Each row is a point. Each copy is the shape, with its points in the same order, stretched, turned, moved and blurred by noise. Say if it was mirrored as well.

Shape:
[[-20 -14  31]
 [ 20  31 -41]
 [ 18  -7   3]
 [ -7   9 -64]
 [ 13  58  69]
 [-11 -40  34]]
Copy 1 (6 x 3):
[[-41  12  24]
 [ 28  32 -54]
 [ -2  -4 -10]
 [ -3  33 -77]
 [ 32  47  70]
 [-50 -16  19]]
Copy 1 is: only turned
Copy 2, 6 rows:
[[-11  -4 -50]
 [ 12 -18  41]
 [ 20  -9 -12]
 [ -6 -46  39]
 [ -8  68 -16]
 [  0 -16 -58]]
Copy 2 is: mirrored
Copy 3:
[[ -9  14  47]
 [-27  -3 -48]
 [ -7 -17  12]
 [  7  16 -56]
 [-95  -7  44]
 [  7   1  62]]
Copy 3 is: mirrored

Shape (8 x 4):
[[ 21  31  16 -41]
 [-18  14 -34 -30]
 [-17 -17  18  -7]
 [  5 -26 -36  45]
 [-50  15 -28 -28]
 [ 59  29  23  -1]
 [ 36  42  -8  23]
 [-37 -47  35  54]]
Copy 1, 8 rows:
[[ -8  25 -19 -29]
 [-39  -7  28 -18]
 [ -3 -16 -26  25]
 [ 21  -5  46  32]
 [-61 -20  24  -1]
 [ 34  55 -17 -12]
 [  6  60  18   1]
 [ 14 -26 -21  95]]
Copy 1 is: mirrored
Copy 2 (8 x 4):
[[ 57  -2   9  16]
 [ 24 -10  36  51]
 [-13   5   7  -3]
 [-31  -3 -26  46]
 [ -4   0  72  34]
 [ 58  15 -49  20]
 [ 43  33 -35  50]
 [-70  34  -8 -34]]
Copy 2 is: mirrored
Copy 3 (8 x 4):
[[  7 -26   2 -42]
 [-17  -6 -45 -10]
 [-30 -10  24  -1]
 [  6   3  -9  66]
 [-48  19 -34  -8]
 [ 53 -26  14 -13]
 [ 59   8  -6   2]
 [-43  18  53  41]]
Copy 3 is: only turned
